Rows are points. Each copy is the shape, with its points in the same order, turned, moved and blurred by noise. Say if it was mirrored as well.

Shape (9 x 3):
[[-43  -6 -10]
 [ 16  34   2]
 [-18 -15   6]
 [ 26  26 -14]
 [  1  25  -5]
 [ 14  19 -33]
 [  2 -28  34]
 [ -7 -19   4]
 [-55 -47  30]]
Copy 1 (9 x 3):
[[ -2  48  -3]
 [-36  -9  23]
 [ 10  24   0]
 [-40 -19   7]
 [-27   6  16]
 [-42  -1  -9]
 [ 38  -2  14]
 [ 14  12  -6]
 [ 56  53   4]]
Copy 1 is: mirrored
Copy 2 (9 x 3):
[[ -3 -45 -12]
 [ -1   7  37]
 [-15 -16 -22]
 [ 21  13  27]
 [ -2 -15  22]
 [ 29  -9  22]
 [-33   9 -32]
 [ -5  -8 -20]
 [-48 -41 -57]]
Copy 2 is: mirrored
Copy 3 (9 x 3):
[[-38  -6  30]
 [ 10  50  24]
 [ -9  -7  13]
 [  2  56   5]
 [ -5  39  24]
 [-19  52   3]
 [ 26 -19   7]
 [ -2   0   3]
 [-17 -60  24]]
Copy 3 is: only turned

Shape (8 x 3):
[[ -6   0  35]
 [-33  12  32]
 [-31  -2 -48]
 [ 29   2  -4]
 [ -9   1  29]
 [ -4 -15  26]
 [-27   2 -58]
 [  2 -20  14]]
Copy 1 (8 x 3):
[[ 43  -9   6]
 [ 36 -32 -15]
 [-45 -44   7]
 [ -1  17  35]
 [ 38 -10  12]
 [ 30 -18  28]
 [-47 -38   4]
 [ 18 -15  32]]
Copy 1 is: mirrored
Copy 2 (8 x 3):
[[  3 -16  33]
 [-34 -18  36]
 [-43  11 -43]
 [ 12  25  -3]
 [ -5 -13  28]
 [  9 -18  23]
 [-48  22 -43]
 [  7 -17   3]]
Copy 2 is: only turned
Copy 3 (8 x 3):
[[ 34  28   4]
 [ 26  36 -23]
 [-40  -8 -19]
 [ 20 -21  21]
 [ 30  24   2]
 [ 24  26  18]
 [-45 -21 -18]
 [ 16  21  24]]
Copy 3 is: only turned
Copy 4 (8 x 3):
[[ 23  40 -10]
 [ -2  60 -14]
 [-44  10  30]
 [  8 -15 -17]
 [ 17  37 -15]
 [ 27  31  -1]
 [-51   1  33]
 [ 25  22   6]]
Copy 4 is: only turned

Shape (10 x 4):
[[-29  -6 -16  -1]
 [ 31   3  39 -14]
 [ 38   4  27  31]
 [-12  17  28 -22]
 [ -4  27 -10  -3]
 [ 10   6  21  11]
 [  6 -20  -8   1]
 [  5 -21   4 -26]
 [ 15  10   1  48]
 [ 21 -14  17 -38]]
Copy 1 (10 x 4):
[[ 17  -2 -34  21]
 [-17 -16  29  -5]
 [  6  17  52  14]
 [-31 -13 -11   9]
 [ -6  20 -19  -3]
 [ -5   3  18  16]
 [ 28  -9  -3   2]
 [ 12 -31  -2  -5]
 [ 21  35  25  32]
 [ -4 -33   7 -23]]
Copy 1 is: only turned
Copy 2 (10 x 4):
[[  3  27   2 -28]
 [ 40   2  19  35]
 [ -2 -20  18  43]
 [ 29  35  -4  12]
 [  7  15 -26   1]
 [  9   7  13  18]
 [ 13  -4  14 -17]
 [ 40  10  15 -15]
 [-24 -18  -2  21]
 [ 60   0  16   4]]
Copy 2 is: only turned
